Each row is a point. Each table stands for the endless flat space through its points: a line for two points, a plane for three, and so on. The two share one point or none. Which?
In the rows, 128 means zero.

First, 2 rows:
[[144 128 147]
 [156 152 155]]
Second:
[[168 140 138]
 [163 142 143]]
They share: [153 146 153]

First:
[[102 133 127 128]
 [130 129 123 116]]
Second, 2 rows:
[[116 137 111 124]
 [116 122 146 119]]
They share: [116 131 125 122]

First (5 x 6):
[[112 133 119 132 100  99]
 [ 84  96 118 130  87 152]
 [113 119 120 137  98 106]
 [ 83  99 132 111  74 142]
 [ 98 122 116 125 113 162]]
Second (2 x 6):
[[ 89 118 122 124  97 124]
 [110 130 116 130 106 130]]
They share: [103 126 118 128 103 128]

First, 3 rows:
[[148 103 117 121 120 152 150 144]
 [133 112 105 139 141 140 147 129]
 [118 116  95 162 157 120 143 118]]
Second (2 x 8):
[[136 105  91 146 131 127 124 137]
 [131 100 121 151 131 122 159 137]]
They share: [133 102 109 149 131 124 145 137]

First:
[[123 109 150 136 199  82 121 122 145 166 156]
 [152  83 144 150 164 107 105 130 158 176 156]
 [108  98 133 133 185  88 120 120 141 181 168]
 [144 124 147 157 159 124  96  98 141 139 154]
 [111 138 139 143 118 138  77  78 102 140 143]]
Second (5 x 11):
[[100 110 149 159 140 118  89 108 140 167 172]
 [109  96 146 134 151 133 107  65 144 132 176]
 [118 139 131 143 164 104  85 123 116 172 138]
 [131 147 152 166 151  95  87 106 148 163 186]
 [137 145 132 132 177 111  87  82 142 141 166]]
They share: [116 121 140 141 156 113  99  99 125 155 154]

First:
[[125  91 127 100  95 135 130 117 128 107 124 108]
 [105 104 122 120 102 126 142 131 139  96 131 108]
 [147 104 137 105  90 144 118 140 136 129  95 108]
 [ 75 129 137 160 107  91 162 161 134  81  96  78]]
Second:
[[115 109 155 150  74 127 134 163 149  68  86 125]
 [ 89 127 142 157 101 140 126 175 166  97  95  95]
 [120 114 146 159  99 145 175 158 148 101  99 109]
 [112  95 159 132  66 121 122 134 132  52  97 137]
 [107 104 155 156  94 148 153 141 144  86 103 111]]
They share: no point

First:
[[184 137 162 149 121 143 143  93 128 170 128 176 119 193]
 [184 147 148 137 107 135 142 141 130 120 151 159 136 149]
 [131  82  95 137 105 143 162 103 153 132 118 121 103 107]
 [151 137 108 104 142 168 135 127 126 107 107 138 102 113]
 [158  95 138 151 106 138 166 100 163 156 130 146 117 155]]
Second (3 x 14):
[[162 124 105 160 103 152 159 112 124 144 153 134 107 122]
 [174 118 113 152 119 156 163 104 116 120 145 146  89 120]
 [168 112 124 132 120 151 152 105 129 117 125 149  92 127]]
They share: no point

First, 5 rows:
[[142 123 140 178 132 119 140 144 115 110 182 158 135 154 123 171 128  94]
 [160 141 137 196 144 107 137 168 115  92 185 161 129 175 132 177 113  73]
 [153 128 136 172 137  98 141 171 130  98 156 154 120 162 121 155 101  87]
 [119 118 154 141 148 101 172 125 144 119 145 179 137 122  88 149 104 132]
 [122 108 143 138 124  96 148 145 150 114 147 158 121 117 106 141 118 127]]
Second, 5 rows:
[[131  91 150 169  98  72 163 140 167 115  94 138 111 126 116 111 136  88]
 [177 167 142 165 158 138 135 132 131 139 178 142 123 142 114 169  82 142]
 [110 108 117 144 146 104 123 194 113  88 146 168 128 132  96 150  85  97]
 [127 101 136 119 133 116 155 163 104  87 152 175 157 163  86 142 107  82]
 [127 122 133 158 151 105 117 181 120 110 166 175 154 137  93 180  67 120]]
They share: no point

First:
[[146  93 140 126 102 140 182  99 151  91 116 156 119 173 142 127 139 121
  108 151  82  98 127 104]
 [146  99 133  94 113 109 129  93 133 104 113 139  98 153 122 128 142 109
   84  92  96  86 125 148]
 [151 121 110 160 115 122 173 117 151 100  97 148 109 157 130 109 168 109
   86 121  79  86 142 131]
 [144  96 153 117 143 104 151  82 162  84 134 116  99 155 139 135 122  75
  134 118 101 128 101 110]
 [149 128 127 184 169  97 170 105 182  84 128 104 104 143 140 114 151  48
  142 117 100 140 101 106]]
Second (5 x 24):
[[133 121  91 139 124 115 120  89 164 112 141 124 117 153 140 103 152  93
   86 115  82 114 132 138]
 [148 104 171 117 133 132 175 114 118  88 122 160 109 173 133 149 150  99
  114  98 109  98  97 112]
 [170 128 126 164 100 125 131 122 136 114 133 158 113 161  99 101 136 122
  123 105  71  80  75 174]
 [144  80 184  84 142 141 195  98 134  80 115 150 123 155 139 165 152  86
  115 103 137 116 103  84]
 [157 110 166 129 131 140 172 110 128  91 125 162 114 164 118 144 145 101
  120  90 100 101  88 130]]
They share: [146 104 133 121 121 124 149 102 146 102 128 140 119 155 131 123 148  99
 106 114 103 104 107 124]

First, 2 rows:
[[142 144 110 169 119 138 120 119 131 121 133 134 143 107 104 153 119 147
  136 120 173 138 121  85]
 [117 164 130 129 154 138 140  89 106 106  93 169 163 122 119 148 149 132
  166 135 138 113 151 110]]
Second (5 x 24):
[[ 97 166 116 154 114 144 106  95  92 102 137 182 159 106 108 169 156 143
  133 127 174 147 149 110]
 [123 147 134 127 153 142 127 100 129 101 104 154 129 109 114 122 125 133
  157 127 140 113 156  88]
 [117 147 121 139 131 106 133 146  87 150  95 149 172 126  96 149 120 165
  154 164 153 112 162 122]
 [139 158 113 158 134 147 138  92 126 107 101 155 142 100 129 143 138 119
  143 120 137 118 123  78]
 [150 160 114 152 150 148 156  96 133 114  86 132 141 110 135 132 130 125
  158 125 120  94 124  73]]
They share: no point

First (4 x 24):
[[132 129 104 110 129 174 130 154 128 132 136 128 156 174 172 176 120 144
  107 135 164 135  79 102]
 [146 142 166  97 110 158 107 143 125  93 105 155 133 105 161  97 145 111
  113  89 151 162 121 123]
 [134 130 152 118 116 145 125 158 118 106  87 153 124  99 142 102 151 118
  125  91 130 160 121 118]
 [132 121 124  91 107 159 114 132 125 114 127 128 147 158 178 158 117 155
  119 131 160 135  82 100]]
Second, 6 rows:
[[141 143  97  80 141 167 139 178 118 124  75 128 120 139 148 126 137 144
  120 107 139 130  77 103]
 [151 123 137 123 104 145 120 144 133 108 131 150 178 114 170 143 132 124
  102 112 130 149 138  90]
 [137 121 169 124 104 157 133 131 127  95 123 135 148 125 157 156 136 150
  125 134 126 158 109 110]
 [129 121 151 128  87 155 139 126 115 118 128 156 181 120 177 172 145 125
  102 125 139 162 142 119]
 [114 115  96 159  78 144  96 141 120 143 151 176 180 106 202 142 137  85
   83  78 185 172 139 123]
 [134 121 140 138  95 156 117 137 130 103 132 142 151 110 173 147 134 136
  113 113 142 165 107 112]]
They share: [132 127 130 112 119 156 126 153 122 117 109 140 138 134 157 137 135 134
 119 113 145 147 100 109]

First (5 x 24):
[[137 119 171  82 110 118 133 156 131 143 103 171  70 139 129 136 155 104
   87 119  90 128 181 133]
 [128  90 133  66 105 128 148 156 138 146 103 168  70 153 110 107 149  84
  107 110  78 146 173 131]
 [173 136 140 128 111 103 112 121 109 115  97 131 125 168 105 138 126 122
  125 152 131 109 131 165]
 [151 112 142 106 129  83  84 131  93 151  79 171  95 150 113 134 114  96
   89 116 129 117 161 171]
 [150 133 185 101 119 103 119 148 117 143 101 174  74 133 135 152 152 116
   78 127 107 112 185 145]]
Second:
[[178 108 133 146  73  90 116 124  94 140 105 138 109 132 142  84 115 136
  125 121  86 101 113 163]
 [143 129 147 105  86 132 150 138  99 110 102 129 145 145 113 105 115 118
  100 136 112 132 147 152]
 [138 132 175  68 126 105 133 170 145 123  70 164  48 203  94 181 201  79
  126 150 125 120 168 123]
 [121 155 185  86  90 115 143 161 121  88  78  95  83 178 116 137 166  80
   99 136  98 136 144 140]
 [170 109 163  63 143 140 103 133 150 130 117 207 104 163  96 163 152 104
  122 134 116 113 179 160]
 [142 123 145 121  83 108 147 143  96 118  97 119 118 151 116 105 128 120
  106 144 100 121 135 148]]
They share: no point

First:
[[154 160  89 163 121 101 172 141 166  87 109 108 172 119  89 137 109 121
  166 131 155 146 158 150]
 [139 130 124 133 111 101 142 161 136 107  99 108 132 134 109 142 124 141
  151 121 145 121 138 135]]
Second:
[[135 152 135 167 105 113 131 154 179  72 118 130 167 127 102 168 131 146
  120 147 172 136 121 176]
 [170 112 105 162 110  78 116 139 149  77  83 100 147 127  87 143  96 116
  145 142 167 106 126 146]
 [157 132  87 121 133  91 167 154 125 118  78  94 139 139  96 112 103 122
  182 113 132 124 167 116]]
They share: no point

First (2 x 24):
[[112 167 121  97 108 123 104 111 139 126 106 122 103 107 142 133  93 158
  149 148 117 146 141 165]
 [107 162 115 101 113 123 109 108 143 127 105 123 107 109 146 135  98 151
  149 141 113 146 146 159]]
Second, 5 rows:
[[125 153 138  91 125 113 126 104 122 144  93 134 102  91 172 170  78 174
  136 112  99 138 143 123]
 [ 81 173 111  85 130 103 117 114 142 138 122 109 115 112 164 119 141 145
  173 137  76 122 166 179]
 [132 151 122 127 103 142 111  94 139 116  92 142 125 127 151 152  69 152
  137 144 127 171 144 144]
 [103 145  79 110  86 160 107  74 178 105  63 136 109 101  99 119  82 127
  116 149 153 163 157 145]
 [110 147  85 115  86 160 106  76 173 104  67 137 114 108 107 123  78 129
  120 151 152 167 153 146]]
They share: no point

First, 2 rows:
[[149 120 152 123  93 131 111 155 145 134 156 140 158 154 152 109 132 138
  103 116  97 126 142 132]
 [149  92 120  95 109 139 119 143 141 130 152 144 150 158 132 117 104 162
  127 120 105 138 122 104]]
Second (6 x 24):
[[125 113 124  95  85 123 103 146 187 116 165 131 155 169 171 103 126 148
  137 108  99 137 101 160]
 [142 107 138  87 109 132 100 175 146 142 121 129 145 126 110 112 133 165
  146 102 116 138 138  90]
 [139 109 145  90 107 133 102 181 139 155 105 121 136 120 102 112 133 164
  150 100 116 133 138  79]
 [142 111 141  78 117 118  95 180 148 148 114 116 139 122 114 110 145 165
  142 102 125 142 146  92]
 [187  62  79  95 104 141 109 108 117 120 203 175 176 157 136 144  86 168
   82 152 131 170 125 109]
 [113 122 136 144  66 161 138 141 175 108 160 148 160 177 142 104  86 138
  160  92  60 102  83 141]]
They share: no point

First, 6 rows:
[[144 133 135 127  92 168 160 149 137 131 106 116 112 136 108 148 179 160
  156 122 130 121 129 152]
 [129  80 143 143 112 122 102 146 158  82  90 127 105 142 135  99 148 129
  145 147 104 128 138 151]
 [131  88 149 123 104  98  94 170 156 120 124 163 101 162 115  95 156 109
  123 135 118 146 158 157]
 [110 104 175 159 129 146 127 115 110  97 107 148  80 144  75  77 116 146
  131 142 103 110  94 117]
 [147 100 151 135 128 116 102 134 126 106  82 115  59 136  89 111 168 143
  103 161  98 124 118 123]
 [103 106 154 166 134 193 171  97 122  82  83 132 102 113  90  99 115 173
  166 143 102  86  85 122]]
Second (2 x 24):
[[111 113 153 149 116 139 140 147 143  96 123 137 119 138  93 102 143 146
  148 131 121 104 121 139]
 [120 101 147 146 113 160 140 135 128 102  99 143  95 138 108 108 137 140
  148 140 109 119 127 136]]
They share: no point

First (6 x 24):
[[160  94 111 158 132 124 110 110 111 161 117 129 165 150 107 123  91  95
  143 126 158 143 116 134]
 [117  84 111 117 136 119  99 110 128 166 143 151 137 110 129 159  93  99
  120 139 159 113 150 162]
 [153 110 135 122 151 120  83  80  82 136 106 119 137 140 134 127  96 135
  153 148 152 162 141  98]
 [144  86 125 158 159 137  89  93  59 124 120 107 158 139 140 122  89 125
  163 137 128 164 118  73]
 [175 103 128 134 124 125 103 103 127 156 112 126 148 167  97 123  97 102
  147 121 167 147 132 149]
 [152 122 150  83 146 114  74  71 103 137 105 127 111 138 133 138 104 144
  145 154 165 156 169 121]]
Second:
[[112 127 116 109 139 129  84  89 100 121 101 151 120 116 133 130  96  91
  109 157 120 150 143 104]
 [118 139 130 134 165 137  93 112 111 131 114 119 133 111 127 136  98 100
  133 167 125 126 170  97]
 [147  60 130 103 137 142 104  94  73 154 129 138 147 144 137 104 145 125
  123 133 170 167 129 132]
 [130 135 143 130 165 138 107 121  96 144 125 117 136 127 144 122  99 102
  142 168 137 131 174  94]
 [112 123 111 121 151 138  80  92 107 122 106 133 133 106 118 134 109 107
  116 152 122 137 151 107]]
They share: no point

First:
[[136  87 151 123 167 155 104 175 105 102 137 115 119  79 127 133 141 139
  112 134 118 134 111 112]
 [135 113 166  84 164 135  85 156 117  87 111 130  88 120 106 131 104 116
  112 116 151 177 115  84]
 [137 101 148 102 138 119 115 138 109 117 107 132 122 110 152  95 114 158
  100 164 137 143 115 148]
 [166  87 166  81 179 125  77 157  99 111 140 142 104  85 121 106 108 121
  109 131 121 152  84 100]]
Second:
[[142  64 108  79 133  94  97 175 132  92  95 152  72  92 121 150  98 110
  120 141 154 170 125  79]
 [133  78 136  89 155 102 111 152 108 102 127 147 113  93 119 124 114 126
   92 121 149 163 133 101]
 [149 113 165 106 158 136 123 138  88  82 127 142 120 120 147 112 132 145
   86 135 134 129 139 127]
 [138  76 142  77 173 104 109 153 115  97 123 129 112  88 102 130 113 127
   91 130 143 179 127 102]
 [100 138 189 133 151 165  95 139  98 132 137 117 142 122 135  85 125 154
  105 109 144 145 105 133]]
They share: [133 105 156 100 154 135 101 154 113  99 113 126 106 110 126 121 116 136
 108 136 141 157 117 112]

First, 4 rows:
[[119 127 130 146 101 173 100 121 115 139 165 113 158 119 132 180 129 134
  137 153 144 145 117  77]
 [125 133 150 132 136 184  88  89  99 122 146 109 162 119 129 156 144 116
  175 136 126 149 105  85]
 [110 162 122 168 111 132 131 134 153  93 151 145 129 153 157 127 113 136
  142 111 134 160 143 111]
 [125 154 138 147 124 163 112 104 120 107 152 121 141 134 144 135 129 128
  160 118 120 149 126 109]]
Second:
[[133 191 141 124 105 165  85 136 128 117 169 154 156 154 153 124 149 174
  157  87 139 162  88 111]
 [ 92 125 142 179 116 152 102 118 116  90 148 133 119 134 128 167 104 110
  124 144 141 142 141  95]
 [ 83 111 137 202 140 162 140 112 149  91 135  92 153 109 124 136  87  86
  140 153 143 135 154 108]
 [108 128 100 159  77 166 116 125  90  76 179  81 127 134 135 139 118 122
  117 126 119 135 118  84]
 [162 173  98 114  82 142 131 115 125 132 172 130 133 156 178 144 155 163
  166 108 104 173 128  85]
 [ 99 165 105 128 117 139 101 152 104  87 173 118 156 146 133 112 127 138
  125  99 129 124  98 119]]
They share: [117 150 130 155 114 153 116 120 132 109 154 129 141 138 146 143 123 132
 148 124 132 153 130 101]

First (6 x 24):
[[160  98 130 119 121 150 108 151 159 145 131  91 155 125 154 146 130 178
   94 142 152 142 168 125]
 [189  86 141 105  93 167 113 171 174 164 137  77 170 113 137 152 126 155
   93 124 170 158 186 161]
 [164  92 141 122 125 157  91 103  91 113 152 115 137 150 121 166 170 128
  108 146 172 131 120  84]
 [163 125 137 116  50 162 103 154 135 133 161  97 117 118 123 178 116 130
  115 129 133 165 169 148]
 [141 100 116 134 114 155 104 113 100  98 152 130 123 160 136 167 153 142
  106 141 151 142 125  89]
 [158 104 116 106 109 164 109 121 131 119 162 135 148 146 154 155 144 162
  103 153 169 141 123 112]]
Second:
[[161  74 136 137 101 153  97 165 135 131 146  86 141 129 148 137 135 166
  129 158 161 176 175  85]
 [157  81 132 141 103 161 107 148 132 119 148  95 150 143 152 157 124 160
  110 138 164 145 165 108]
 [151 116 126 105 127 145 115 105 131 129 130 112 139 129 130 187 139 144
   71 122 137 102 129 125]]
They share: no point

First (3 x 24):
[[112 157 123 135 128 127 121 129 115 142 130 111 139 128 132 118 121 108
  151 152 109 145 121 112]
 [102 135 109 117 117 102  96 124 105 143 105 114 112 106 141 109 146 103
  161 139 106 143 104 121]
 [116 137 119 131 134 121 115 131 127 124 116 113 129 124 146  96 127  94
  155 154 115 157  99 102]]
Second, 3 rows:
[[116 134 119 126 107 131 108 114  84 126 125 122 126 129 144 120 134 110
  137 126  89 139 133 111]
 [ 94 175 116 112 117 111  94 140 126 148 127 119 122 108 121 129 142  97
  161 150 127 127 106 128]
 [102 158 119 116 109 121  98 128 108 136 127 122 124 117 132 128 140 100
  149 138 111 131 119 121]]
They share: no point
